Rows are points. Before rounding, the points of a table are all equally far from one centre. They may lie mostly on one side of it. Write the centre, to within rounding.

Points:
[[-42  24  24]
 [-14  41  40]
 [-16  42  38]
 [-20  44  34]
 [-31  18  43]
 [-34  41   8]
 [ -8  50  29]
 [-35  37   3]]
Centre: [-6 15 14]

Points, 13 rows:
[[ 28  25  23 -52 -22  29   0   6  10]
 [ 36  42  76 -19 -14 -41  31  -4 -38]
 [ 68  44  10  24  -8  -3 -34 -27 -20]
 [ 30   6  65  12  53  20  35  24  -8]
 [ 40  22  55  -3 -35 -47  -2  31  -3]
 [ 48   2  29  22  -5  61  -5   1  -5]
 [ 50  43  44 -13   2  11 -14  21  11]
 [ 43  35  43 -52  28 -14  26  22  -2]
 [ 75  33  -4 -29 -24 -18  -3 -21   2]
 [ 75  40  14 -18 -19   9 -10  -3 -59]
 [ 60  33  31  -8  -6  13 -37  17 -22]
 [ -9  33  34  -6  66   5 -20  12  -9]
 [ 53  19   2  37  52 -29  -4  11  23]]
Centre: [ 10  11   2  10   2 -11  26  -2 -29]

Points (27 x 20):
[[ 38  21  -7 -57   1   1   8 -60  24   0 -28  57   0  10  31  31 -13 -54
   30  -4]
 [ 29  15 -55  -7 -17 -24  52 -19  -8 -43 -12  28   9  46  63  19 -44 -23
   33 -13]
 [ 22  -5  -2 -39 -11 -27  38 -53  28 -58  -1  23 -46  -8  53  19  -6 -33
   26 -21]
 [ 28   0 -15 -10   3  14  28 -62  -4   4 -28  16   7  51  57  25   2 -23
   64  10]
 [ 42  33 -19 -47  33   9  56 -13  -8 -39  10  27  -9  19  36   7  27 -31
   62   3]
 [ 49 -26 -60 -14  13 -25  53 -74 -16 -30 -38  15 -33   4   0 -25  10 -65
   40 -32]
 [ 34  22 -35 -53 -13 -20  30 -59  20  -3 -27  28  31   1  36 -20  -5 -62
   28  10]
 [ 22  14   4 -20 -13 -12  45 -60  -9 -42 -61  35 -31   2  44  23 -17 -31
   49   4]
 [ 38  46 -12 -45 -15   0  22 -30   9 -32 -24  44 -24  18  25  20   3 -70
   38  -8]
 [ 32 -19   5 -40 -23  10   9 -52  59 -22 -12  50  -8  11  -6  13  -9 -52
   45 -12]
 [ 20  14 -49 -24  46  15  37 -49  16   1 -31 -11  14   1 -17  37  31 -58
   60  13]
 [  1  28 -31  10   4  14  53 -76  22  -4 -46  32 -31 -16  -5  35   1 -13
   41 -48]
 [ 13  43  -8 -63  -3   2  38 -24  10   1  -2  44 -12  13  21 -18  -5 -31
   78  30]
 [ 46  30 -14 -40  -4  -2  25 -59   8 -29 -25  -3  14   3  50   7  -5  -1
   31   5]
 [ 59   8 -12 -57 -11  11  50 -45  14 -26  -2  28   8   0  20  13 -28 -20
   64  -6]
 [ 61 -22  12 -22   4  -3  27 -26  21 -13 -24  34  -8   0  36 -34 -18 -36
   55  21]
 [ 45 -10  23 -50  -5 -21  22 -32   8 -57 -42  15 -11   0  10   8 -16 -59
   45  20]
 [ 51 -14 -11 -63 -27 -20  43   0  15 -29 -41  18 -32  32  19  60  -6 -28
   50  -4]
 [ 12  13 -17 -73  11   6  20 -55  29 -32   1  27 -32   8  25  18 -25 -58
   44   0]
 [ 36   9 -22 -54 -25  24  12 -39  39  -6  -4  41  12  23   3  30   9   3
   31  40]
 [ 31   6 -17 -66 -10   5  68 -47  28 -19 -35  26 -16  -3  12  -6  15 -43
   62  22]
 [ 16 -19 -18 -19 -20  28  37 -55  27  13 -28  12 -23  -3  -9 -40 -30 -32
   24  46]
 [ 60 -21  -1 -49  12  11  77 -26  31 -14  20  21 -27  14 -10   6 -30 -22
    4  29]
 [  2  13 -32 -51  -2  -7  58 -23  29 -23 -26  86 -32  58  33  -6  -6 -16
   43   3]
 [ 28  -7 -25 -28  32   1  37 -40  22 -15 -42   5   3  61  49  32   6  11
   31  31]
 [ 29 -32 -24 -18 -40   1  51 -73  18  -3 -28  18  14   7   4 -10 -40 -70
   21   8]
 [ 40  28  -7 -52   5  11  44 -62  -7  28  -5  26 -18 -16  25  -1  -1 -59
   44  -9]]
Centre: [ -4 -14 -23 -14   8 -33  33 -16 -11  -1  -9  25  -7  13 -15  10   1 -16
  18  -7]

Points:
[[ -5  19 -30 -25 -15  66 -23 -15  27 -32 -29  47 -20 -27   4  -1  -6  39
  -19  27  10 -38  34 -20]
 [-12  -1 -30 -13 -30  56   2 -20   2 -28  -4  18 -21 -36 -38 -34  -2  37
  -25   3  10 -51  32 -48]
 [  8  28 -29 -33 -31  62  -4  -4  12 -61 -23  42 -18 -36 -14 -21  27  25
  -39  25  14 -46  17 -40]
 [ -5  38 -16 -43   3  47 -29 -34  22 -35  -1  36   4   0  -5 -70   4  41
  -59  18  17 -12  25 -47]
 [ -1  20 -50 -31 -41  55 -13 -34  36 -45 -12  35 -17 -17 -15 -67   2  17
  -31  25  17 -41  30 -19]
 [-20  18 -19 -11 -18  64 -13 -46   1 -57 -18  24   3 -18  -5 -51  29  22
  -50  14 -22 -51  21 -25]
 [-11  16 -22 -44  -9  56   1 -37 -11 -61 -21  18  -6 -33 -21 -40  30  10
  -38  -8   2 -64  29 -54]
 [ 13  20 -62 -43  -6  71 -17 -47   9 -32  -6  47 -20 -16 -11 -52  18  22
  -31  16   6 -41  37 -38]
 [ 21  31 -39 -30 -13  79 -37 -20  -3 -45 -14  35 -12 -23 -20 -51  17  32
  -37   7   1 -57  34 -27]
 [  4  16 -37 -44 -27  52 -33 -39  -5 -48  -4  57   1 -15 -12 -42   9  23
   -3  12   4 -27  36 -40]
 [ 14  27 -33 -23 -13  67  -7 -31   6 -41 -29  22  -4 -32  -2 -36   5  30
  -36  18  -2 -49  49 -22]
 [ 12   8 -23 -57 -21  57 -19 -18  18 -29 -24  38 -25 -47   1 -39  -7   1
  -35  14 -11 -56  34 -39]
 [ 20 -11 -28 -24 -33  49 -27 -44   0 -64   3  17 -18 -48  16 -49 -14  15
  -41   9  17 -49  40 -40]
 [-11  10 -18 -19  28  43  15 -47  -2 -41   6  35 -14 -37  -8 -17   4  21
  -32  -2   9 -62  38 -40]
 [ 14   8 -33 -58 -21  48 -28 -15 -13 -48 -18  27   4 -37 -16 -43   9  33
  -44  19  -3 -38  30 -43]
 [ 13  31 -38 -33 -24  56   5  -5  16 -54  -4  38 -29 -35 -13 -18  21  12
  -45 -23  21 -47  33 -74]
 [-25   9 -40 -40  -8  61 -11  -2  30 -33   4  40  -5 -33 -20 -33  -3  11
  -21   1  -3 -38  52 -37]
 [  9  15 -38 -13 -27  68  -1 -24  26 -20   3  26 -22 -59 -15 -38  -4  16
  -36  18  36 -36  27 -20]
 [-18  27 -32 -32 -15  41 -21 -18   7 -70   2  23  -6 -12 -17 -56   4  17
  -51   7 -20 -54  46 -22]
 [  7  38 -42 -49 -45  59 -32 -48  15 -39 -21  20   1  -3 -18 -34   2  13
  -35  10   1 -32  37 -44]
 [-23  24 -12 -14 -29  54 -21 -46  15 -56  -9  24  -2 -34   7 -51  41  39
  -30   6  18 -39  40 -12]
 [ -9  25 -28 -17 -14  61 -18 -16   7 -60 -21  46 -22 -27 -11 -46   7  47
  -50 -22 -20 -29  43  -8]
 [  4  10 -30 -36 -24  67   5 -24   5 -44 -40  21 -28 -13 -10 -42   5  12
  -56  14  -5 -54  53 -48]
 [  5  26 -39 -46 -23  54   1 -16  -4  -7  -7  10  -9 -29  11 -53   9  12
  -37  31  14 -35  27 -51]
 [  6 -13 -51 -34   3  38   4 -15  -8 -47 -17  46 -30 -31  -3 -40  29   1
  -40  18  33 -63  54 -50]
 [ 28  16 -32 -12   0  30  -8 -17   5 -40 -15  35 -14 -46  -4 -37 -27   4
  -53  13  19 -54  44 -48]
 [-21  31 -43  -8  -5  42  -5   1  -4 -42 -28  41 -27 -16 -28 -45 -14  28
  -70   7  15 -31  42 -32]
 [-29  35 -12 -34 -28  56  -6 -18  13 -53 -25  24   3 -20  16 -53  -5  30
  -45   1   5 -54  32 -11]
 [ -5   7 -16 -51 -20  42  -5 -34   4 -62 -23  22  -1 -49   7 -40  14  27
  -49  -6   7 -69  35 -36]]
Centre: [  6  -8 -19 -23  -7  35 -25 -18   9 -29  -7  22 -21   8   2 -25  18  -1
 -48 -22  27 -27  10 -15]

Points (30 x 24):
[[ 12  -6  29 -64 -16 -30  27  11 -28 -46  41  38  47 -24 -13 -38 -11  45
   23  11 -49 -16  38  59]
 [  0 -14  15 -14   7 -17   9  29 -36 -29 -16  38  31 -10  -4 -12  -2 -42
   47  30 -48 -34  44  63]
 [ 10  -6 -45 -38   0   9  14  46 -34 -50  28  25  55 -46  16 -11  18  24
   39  33 -62 -16  21  40]
 [ 18   7   0  -9   2 -16  -7  11 -21 -34  38  30   5  52  15 -35  19  45
   34 -25 -43 -16  58  64]
 [ 52  -9  34 -22  10  -8   4  20  22  -5   1   4  45  -8   1 -40  14  37
   43  22 -55  -2   2   0]
 [ 45   8  23 -24  -1   3  12  13   5 -41  10  12  49 -27   1  -4 -17   4
   51  10 -51 -45  55  39]
 [ 39  12   9  -8  19   2  45   4 -74 -32  36  29  11 -30   5  -1   8   9
   46   8 -16   7  63  36]
 [ 32 -15  20  -8 -37  15  -2 -19 -30 -23  34  -1  74 -59  23   6  26  14
   39 -14   3 -26  38  50]
 [ 35 -14  23 -17  -3 -57 -24  24  -8 -29  40  17  50   8 -32 -27  -4   8
   32  38 -66 -18  30  53]
 [ 20  27 -17 -35   5  -8  51  26 -25 -32  35 -16 -22 -29   9  22  50  26
   36 -20   9 -29  62  53]
 [ 18 -14  19 -35  26  -8  -4  46 -31 -20  70   4  41  -5 -35  26  16  29
   44  28 -29 -22  29  32]
 [ 24  11  19 -12   3 -25  -8  21  29 -58  32  38  73 -22  -4   2   3   3
    9  10 -29   9  22  66]
 [  7  -3   4 -48   3   6  -3  22 -22 -64  -4  26   6 -44   9 -36   0  27
   32  -9 -54 -48  35  82]
 [ 22   4 -35 -45 -13 -28  39   6   7 -28  34  29  46  -2 -11 -34 -24  30
   50  33 -57 -34  31  52]
 [ 33 -22  32 -22  16  -6  25  33 -34  11  11   9  24   8  19 -32 -23   4
  -13  22 -69  10  15  64]
 [ 19   4  17 -55   3 -48   0  23  -9 -59  35  -5  24   8  -3 -27  27  11
   43  -9 -61  -5  92  26]
 [  2  14  16 -35  -9  19 -25  43 -19 -32  67  26  46 -48  38  -8 -30   2
   10   9 -37  -6  55  33]
 [ 38 -30 -35 -18   9 -31  19  19 -11 -24  14  -9  27 -37 -34 -19  18  24
   50  38 -72 -37  43  11]
 [-18  10  29  -8  23 -39  27  32 -63 -39  44   5  30 -23 -38 -36   9  21
   41  10 -24  16  63  30]
 [ 11   9  35 -62  14 -47  30  36 -19   0  20  25  17   1  -2 -37 -35  -4
   35  11 -28 -40  66  31]
 [ 24   3 -27 -12 -21 -33  35  19  -5 -58  25 -19  11  34   0 -16  30  21
   10  -1 -55 -41  70  31]
 [ 46 -34 -32 -20  15 -23   3  18 -36 -53  38  35  19 -20 -23 -17  -7  26
   42  25 -54 -12  48  26]
 [ 33   1  29 -15  31 -12   1  49   5  -2  40   8  16 -59  -1 -35   7   3
   57 -12 -24 -20  37  76]
 [  8   6  -6 -12 -35  -2 -33  12 -37 -61  -2   7   9 -47   3 -50   2  40
    5  20 -23  16  26  88]
 [-22  -3  59 -35 -17 -26  16 -16 -28 -17  31  16  31 -49 -24  20  -7  40
   17  -3 -62 -19  60  42]
 [  4 -33 -22 -25  11 -19  35  54  -3 -30   1 -12  46 -19 -20  -2  44  22
   31  25 -21 -18  54  62]
 [ 21  -3 -26 -29   6 -16  15  40  -3 -27  14 -16  52 -20 -17   1  -6  11
   42  27 -15 -26  92  30]
 [ -7 -25 -13 -33  20 -16   8  46  18 -47  43 -13  10 -31 -17 -20 -23   3
   78  47 -39 -21  29  44]
 [ 39  -9 -16 -33  14  -2  35   9 -13 -22  40  42  10 -37  22 -35  -6  36
   54  14 -63 -31  59  43]
 [ 10 -28  31 -31   3 -38  39  52 -42 -31  58   1  21 -28   4  13  11  48
   17   5 -53 -31  51  27]]
Centre: [-12   2  -8 -28  11 -37  -6 -17 -18 -13  28 -14  11 -21  26 -14  14   5
  15   9 -20 -11  12  30]

Points, 29 rows:
[[  34    9   49   15   22   24    5   25   35   70  -16  -20   18  -54
   -16   -8  -10  -28    5  -48   22  -54   45  -22]
 [  -2   -8   30   18   64   40   11   19    2   33  -19   25    9  -11
   -14   -5  -28   -7   32  -66   48  -47   11  -17]
 [  11   34    5   52   12   46   14   32    8   50   17  -46   36  -41
   -18   12  -11   -4  -19  -49   26 -102   44  -29]
 [  31   29   14   17   -3   31  -57   45   13   58   -1  -25  -14  -53
   -50   17  -25   -6   -6   -1   66  -57   51   -9]
 [  11    8    3    2  -35   40   -9    0   24   57   16  -25   32  -60
   -10   -6   -3   -4  -16  -17   29  -26   20   11]
 [  -1   52   39   35    6   12  -50   53  -13   72    2   -8  -12  -36
    -8   29   -9  -10   -6    2   42  -64   14   -3]
 [  18   23   75   20   15   26  -25   40   29   28    8  -31    7  -63
   -10   11  -30  -30  -13  -34   31  -61   50  -14]
 [   7   28   17    9  -21   27   -3   17   33   70  -19  -11   13  -12
   -72   15   -5  -44   19  -22   45  -69   19  -32]
 [  23   20   10   39    6   37  -12    7  -23   42  -45  -18   13  -37
   -15  -14  -34  -39    3  -16   70  -53    4  -31]
 [  40   11   29   10    7  -15   -7    0   12   39  -23    6    5  -34
   -26   11   14  -40  -39    9   48    1   30  -32]
 [   5    7   65   27   -3    6   31   63    3   54   15    4   32  -60
   -25    3  -13  -11  -17   10   48  -48    7    3]
 [  16   25    5   -4   20   26  -49   36    7   58   -8   10  -16  -51
    -9   26  -29  -57    4  -16   65  -47   -1  -36]
 [   9   -7    8  -17   28   35  -27   34   23   20  -24  -14  -24  -26
   -22  -17   -6  -16   32    2   46  -81    6  -24]
 [ -20   49   20   56  -27    4  -27   17   34   64  -14  -14  -17  -28
   -31    3  -22  -19   -7  -16    0  -77   -2  -21]
 [  42    7   23   18  -26   30  -47   47   23   77  -26    1   -6  -38
   -34   50  -25   11   -2  -14   53  -37   20  -25]
 [   7  -13    0  -11   13   23  -27    3   -4   78   36   30  -13  -23
   -20  -12  -27  -26  -37   12   22  -80   -8  -48]
 [   0   60    0   13   30   61   -1   30   41   49   15  -29    0  -18
    10   21    1  -42   -6  -35   61  -47   24  -40]
 [   8    0   37   28  -17   39  -27   12   -1   57    1  -12   13  -36
   -25   24    7  -38   -8  -19   14  -53   27   24]
 [  58   26   25   21    0   23  -26   66    5   69  -14  -25  -20  -62
   -33   -1  -10   -3    5  -17   37  -25    2  -21]
 [  21   11   17    8   -1   29   24   44   23   86  -14    3  -33   21
    -8   16   26  -22    7  -38   30  -51   29  -12]
 [  -4   22   16   37    4   -1   14   42   -2   70   22   -1   11  -67
    -8    4   30    3  -18   -1   27  -76   21  -32]
 [   8   17    8   -3  -23   14   -7   14   30  -14  -36    8   10  -15
     9   46  -10  -34  -19  -24    8  -80   53  -54]
 [ -26  -11   -8   18   19   38   14   11   16   52   -9  -30   13  -29
   -19   -7   24  -11  -10  -13   21  -82   34  -37]
 [  -2   26   12    5   19   13  -42   48   27   60  -10  -29   -7  -44
   -21   24   23  -37  -13  -22   50  -41   18  -25]
 [  -3   -5   33    1   25   24    8   37    2   36  -28  -30   13  -34
     2   26  -55   25   22  -80   21  -45   17  -35]
 [  16   16   36   31  -14   25   -2   18   31   53   12  -34    1  -39
   -23   42    7   10    9    4   70  -69   39  -51]
 [  17   14   21  -12  -11    4  -20   26   11   76  -10  -22   -5  -54
     4   36  -36  -28    5  -23   66  -61   45  -46]
 [  29   11   40    7   39   50    4   64    9   58  -13  -15  -24  -26
    -7  -24  -24  -21   -4  -26   67  -61   20    6]
 [  -8   -2   43   -9  -28   45  -36   53   -1   45   27   -8    5  -45
   -27  -22   -9   10  -12   -2   53  -43    0  -28]]
Centre: [ 19  15   0  21   8  10   3  39  12  25  17   3   4  -2 -19  11 -42  -2
 -15 -15  24 -41  24 -28]

Points, 29 rows:
[[ 23 -49   7   4 -14 -44 -23   5 -46  39 -33 -38 -40 -49 -26 -23 -34  -5
   32  17  16  10  46 -18]
 [ 17 -61 -15  14  -7 -48  32 -43 -18  22   6  -5 -12 -55 -45   3 -28  15
   33  63   8  48   5 -25]
 [-12 -53 -20  12  12 -16  -5 -20 -46  15  10  20 -10 -20 -55 -14 -47  21
    9  39   7   6  84 -25]
 [ -8 -67   4 -20   3 -37 -13 -35 -75  43  -2  14 -35 -19 -14   0 -34  14
  -30  38  27 -11  36 -25]
 [ 14   8  40  10 -19 -39   9 -39 -34  51  17 -10 -46 -19 -15 -30 -23   7
   44   4 -48  47  24 -44]
 [ 20 -18  -6 -12 -19 -50 -19 -27 -47  60  12   7 -34 -39 -68  -7 -35  29
   20  59 -55  21  38 -29]
 [ 24 -30   2  21  17 -36  -2 -39 -60  31  16  14 -34 -50  23 -75 -30  13
   14  27  10  37  39 -29]
 [ -4 -59   6   4  -6 -13 -27 -68 -53  34  35  35  -8 -48 -16 -38 -40  27
    7  72  37  14  55 -17]
 [ 13 -35  28  12 -11 -56 -13 -27 -59 -18  17 -11  -8 -21 -60 -31   1  37
  -19  56 -23  36  45 -35]
 [ 29 -43   1  19  23 -72  25  10 -54  17   8 -12 -15 -39   3 -30  -4   0
    9  45   4  20   4 -39]
 [ 19 -41  23   4 -21 -44   0 -37 -50  19   5  17 -16 -18  18 -78 -21  44
    4  47   5 -16  41 -35]
 [ -5 -16   2  -4   6 -41  16 -27 -72  15  20  27 -32  -3   3 -28  -1  -3
  -11  53  15  60  53 -14]
 [ 31 -47  -3   9  10 -41  11 -19 -92   9  34  43 -46   9 -52 -29 -16  23
   13  24 -25  12  31   5]
 [ -3 -44 -21  16   9 -41   2  -7 -56  45  13  23  10 -29 -17 -36 -49  22
   -4  39  20  21  54 -34]
 [ 40 -33 -28 -36 -23 -25  -5 -26 -48  16  30 -16  16  -2 -30 -14 -43  27
   -1  48  30  49  27 -42]
 [ -6 -40 -14 -10  -9 -60  18 -18 -49  27 -14   1 -21 -32 -36 -36 -44  17
   25  14   2  -5  31 -48]
 [ 31 -51  16  -1  -8 -33  -5  -8 -89  18  37 -42  -7 -21 -13  -4 -11  21
   -6  -9  14  19  65  -6]
 [  2 -47  -9  11  17 -32  20 -60 -42  32  51  -8 -25  -1 -10 -23 -74  -1
    1   6  12  13  19  -3]
 [ 31 -34 -32   1  27 -30  -9 -12 -60  -4  22  14 -37 -63  -8 -52 -62  43
   20  34   4  10  12 -25]
 [ 36 -10  -2  -6 -44 -49   8  -6 -57  31  -5  30  -8  -8 -22 -18 -56  39
   31  28  14  12  43   5]
 [ 14 -14  13   0  10 -40 -19 -71 -42  27  13  13  34 -26 -45 -50 -34  -8
  -16  22  -5  51  55 -32]
 [ 51 -23  38 -13 -21 -51   9 -38  -8  -5  16  17 -32 -23  -9 -28 -70  29
    9  26 -25 -16  36  -1]
 [ 30 -35  11 -34 -15 -48  14 -54  -6  17  -2   5 -74 -30 -31 -31 -33   3
   44  42 -36  42 -10 -27]
 [ 63 -10   2   1  -7 -26  13 -30 -71   6  41  -9 -13 -22 -67 -30 -30  25
    6  49  15  13  40  -7]
 [  5  -5   5  20 -31 -56   5  -4   0  -9  40 -19 -40 -36 -11 -58 -29  -3
   36  32 -16  51   8 -18]
 [ 11 -23 -10  22  16 -42 -18 -58 -60  -6  16   6 -47 -19 -40 -21  -6  23
   -6  64   9  31  19 -44]
 [ 31 -49  14  13 -32 -41 -22 -73 -41   5   9 -41  10  -7   2 -42 -39  23
   -4  42  19 -10  16 -17]
 [ -4 -21 -25  20 -22 -43  14 -14 -45   0  22   5 -48  -9  17 -21 -27   6
  -29  43 -21  40  25  -2]
 [ 36 -33  14   9   4 -40 -14 -37 -43  32  33 -35 -33 -46 -18 -35  -3  34
   27  54   4  15  20 -76]]
Centre: [  4 -31  18 -21   9   6 -28 -19 -19  24  18   6   0 -26 -18 -20   6  20
  20  23 -14  15  -2  18]

Points, 30 rows:
[[ 23 -19 -30  37 -19 -21   7 -13  14  38  42  33 -65   6  29 -10 -53 -56
   10 -49 -38 -14 -23  45]
 [ 31 -11 -12  41 -13 -30  23  -7  69   0  41   4 -31  -5  63 -27 -34 -28
    5 -42 -27  -3 -26  37]
 [ 12  -8 -43  58  -6 -27   4 -12   9   6  53 -13   0 -10  10 -43 -23 -30
   34 -56 -10  39 -15  24]
 [ 44  -4 -31  18  21 -22   4  17  24  43  55 -21 -21 -24  48 -37 -15 -57
   15 -55 -51   1  -9  23]
 [ 54   0  -6  28  30 -22   7 -25  37  41  53  22 -65  -1  27 -30 -51 -45
   10 -47 -45  -8 -18  31]
 [ 12 -12 -26  34  11 -17   9  17  11   5  81  -2 -23  14  45 -10 -38 -25
    5 -64 -28   9 -27   2]
 [ 28 -10 -65  33  -6 -20   8  -3  16  22  40   1 -26  23  37  -9  -8 -29
   18 -44 -19  24 -78  32]
 [ 55  -3 -59  21 -18 -31 -15   7  46   6  52 -13  -9 -25  42 -17  -8 -10
   34 -54 -57   9 -12  26]
 [ 26 -12  -7  20 -25 -24   8   4  13  20  76  -1 -14  -2  19 -26   4 -38
   20 -43 -56 -11 -21  41]
 [ 33  -7 -58  40 -28 -28  18  -6  32  34  54   6   9 -18  32 -38 -45  -4
   22 -33 -56  36  16  28]
 [ 25  17 -32  32   1 -21  19  -3  22   4  56 -13 -35 -34   1 -37 -50 -62
   24 -58 -22  33 -15   4]
 [ 38  -3 -38  40 -30 -23  -2  20  56   2  54  -7  -5   0  19 -25 -48 -41
   13 -53 -32  26 -29  26]
 [ 32 -31 -39  50  36 -14  12  20   4  15  61  27  -5 -22  35 -28  -7 -16
   21 -78 -29   6 -24  12]
 [ 31  -9 -28  18  -6 -36  -3  36  16  19  64 -14   0 -12  31 -29 -60 -42
   12 -66 -28 -17  13  11]
 [ 69 -17  -4  34  -5   3  13   3  11  22  38 -10 -25   4  43  12 -48 -42
   11 -29 -44 -47 -30  54]
 [ 29  -8 -31  15   0 -21  -8  -5  33   7  88  -4 -29 -21  40 -22 -45 -29
   -6 -45 -35   3 -18 -18]
 [ 22  -8 -37  33   5 -36   8   6  22  14  61  22 -35   2  39  -5 -30 -55
    5 -79 -14   6  15  30]
 [ 24   5 -43  36 -30  10   3  15  17  22  51  -2 -54 -15  43 -45 -44 -40
   24 -49 -25  -8  -8  13]
 [ 30   6 -28  37 -27  -5  17   5  26  10  63 -12 -30 -23  47 -32 -17   4
    5 -41  -7  40 -23   5]
 [ 51  -5   3  -3  -5   5  21  13  29  23  71   0 -51 -33  21  -9 -32 -26
   19 -41 -48  34  -6  34]
 [ 27  11 -62  29   1 -41  15   0  46  30  60 -18  -2 -19  24 -38 -17 -31
    9 -42 -20   4 -46  36]
 [ 25  -2 -31  23   7  -5 -17  -3  22   4  44 -36  -9 -34  58 -43 -29 -34
   -7 -39 -16   8  -3  23]
 [ 41 -25 -27  39  11 -59   1  22  28  21  28 -13 -18 -27  50 -25 -47 -64
   26 -52 -24  35 -13  36]
 [ 26 -12 -48  32 -15 -33  -7  10  39  58  60  18 -62 -22  27  -8 -55 -40
   41 -40 -35  -6 -17  20]
 [ 59 -20 -17  25 -37 -10 -24  11  29  14  55 -16 -36  13  30 -45 -47 -31
   34 -38 -36  10 -16  21]
 [ 52 -13 -22  20 -32 -50  26   4  33  17  61   2 -37  -9  32  -6 -44 -43
   21 -73 -29  -1  -6  10]
 [ 27 -11 -35  39  11 -10  -8  12  30  27  72 -16 -33 -40  52 -25 -31 -30
   25 -38 -36  -1 -25  30]
 [ 33 -55 -40  19  35 -27  15  65  31  24  31 -30 -21   0  25 -18 -43 -49
   -2 -49  -8  -6  -8  35]
 [ 40 -38 -59  29  26 -23  -8 -31  26  43  67  -7 -11 -10  31 -13 -34 -19
   31 -47 -45   2 -20  30]
 [ 56  11   1  12 -14 -25  13 -10  31 -10  45 -25   3 -11  14 -23 -51 -56
   15 -47 -55  12  18  22]]
Centre: [ 41  -7 -32  15  16 -28  15  14   9   9   5  20 -21  -4   5  -6 -27 -15
  17   6 -22   0  -5   6]

Points, 31 rows:
[[-10 -12   7  -4  39  -5  18   8 -18   2  48 -43 -20 -35 -22  54  -5  13
  -31   7 -53  16 -53 -32]
 [-23 -34   1  -9  42 -16  37   7 -27 -19  25 -60 -10 -21 -24  11  42  23
  -70  -8  -9  22 -64 -11]
 [-12 -21  42  -1  18 -34  26 -19 -25   9  44 -47   1 -20  -7  25  11  -8
  -71  26 -62  19 -38  24]
 [  2  -9  21 -35  50 -58  56 -26 -12 -20   1 -75 -20 -15 -17  20  12  10
  -36  26 -58   9 -35  -1]
 [ 38  -9  39 -56  44 -41  28  -4 -27  30  20 -37   7 -34   7  13  35   5
  -56  48 -36  30 -19  15]
 [  6  -3  21  -4  29   7  25 -27   2  15  46 -13   7 -31 -38   6  17   6
  -68  39 -51   7 -78  29]
 [ 24  -9 -12 -22  18 -36  22  -3  -9  -3  10 -77   8 -22  -9  32  39  -6
  -49  71 -44 -30 -52  -8]
 [-15 -34  -2 -18  62 -15  54 -17 -14  19   8 -27 -29 -23  -6  18  12   3
  -28  48 -42 -27 -40  13]
 [ 26 -16  -1 -23  40 -30  28 -24 -23  35  30 -42  36 -18 -32  -6  11  12
  -58  27 -38  45 -74 -29]
 [  9 -22  38   9  46 -52  23 -15   6  17  13 -71  47  -6  -4  -1  -3   7
  -36  13 -23  21 -42  31]
 [ 26 -22  33  -2  31 -31  28 -20  13  16  46 -72  33 -30 -14  -5  21 -13
  -44  20 -36  -8 -48  -8]
 [ 27 -25  41  -1  23 -18  41   0   4  -1  34 -64  -8 -23 -22   5  52  18
  -32  44 -63  16 -47 -14]
 [ -4 -48  10 -31  34 -33   0  -5   2 -11  56 -33  -1 -14 -22  17  20  18
  -35 -14 -59  -9 -47 -30]
 [ 24 -37  -6   0  32 -55  11 -37 -18 -39  16 -66  22 -26  12   0  32   3
  -24  -3 -29   1 -55   1]
 [  4  -8  36  -6  34 -34  21 -39 -44  19 -11 -65 -12  -7 -12   6   9   5
  -10  42 -45   2 -68  11]
 [  6  -6  22 -29  45 -76  45  -2  11 -25 -19 -52  -6   2 -13 -10  21  39
  -51  30 -60  40 -34 -13]
 [  2 -32  41 -13  40 -67   8 -18   1  15  33 -36   4 -30 -25  20  27  15
  -22  28 -27 -14 -60   3]
 [ 23 -44  38  -7  35 -55  43 -31 -16 -24  14 -20  -7  -3 -30  12  23  17
  -63 -11 -70  -2 -38   2]
 [-11  12  40  19  41 -15  26 -43 -49  17   9 -44  30   2 -19  12  20   1
  -61  44 -17   4 -58  -5]
 [ -6 -27  26   0  35 -62  32 -46 -21  -9  20 -56   6  16  25   5  10  26
  -52  24 -39  15 -60 -21]
 [  1 -27   0  -9  51 -56  26 -21  -9  26  28 -47  -3 -17 -44   5  34   7
  -50  15 -28  39 -72  -7]
 [ 32 -46   6   1  40 -11  11 -49 -22 -20  48 -55 -21 -11 -33  -3   6  38
  -46   0 -47 -16 -32  13]
 [ 16 -53  43 -27  61 -28   6 -10 -18  14  19 -30   1   1 -11  50  26  30
   -8  14 -22 -14 -43  -7]
 [  6   1  34  22  28 -58   7  -7 -26  40   8 -48  22   4 -33  24   3   8
  -54  32 -50  31 -54 -32]
 [ 60 -36  16  -5  30 -39  41 -57 -10  -6  42 -44  -6  -9  -8  28  41  22
  -48  30 -59  10 -18  -7]
 [  2  -3  41 -22  43 -26  32 -22 -44  13 -11 -62  12 -32  -4   4  55  45
  -36   7 -27 -14 -66  -1]
 [ -9 -25  35 -22   6 -18  44 -27 -32  37  12 -48  37 -23 -20   0  -4  -8
  -18  29 -11 -13 -53 -15]
 [ 28 -27   0  23  42 -32  42 -37 -41  37  15 -47  15   1 -28  26  19  12
  -48  41 -65   2 -37   5]
 [-17 -29  31  -7  51 -68  29 -15   2  28  12 -34   0 -26 -39  37  -8  37
  -73  39 -19   2 -36  -4]
 [ 22 -17  10 -22  33 -11  36 -29 -35   5  46 -47  26 -34 -18  40  48  31
  -72  49 -36 -14 -39   2]
 [  0 -22   9 -28  72 -40  12   5   0  21  -1 -71 -11  16 -15  10  42  19
  -62  41 -54   7 -46   7]]
Centre: [ 17  -3   0 -13  10 -10  10 -17   4   2 -12 -24   1  -9  -9  13  12  24
 -48  14 -22  10 -20  -6]
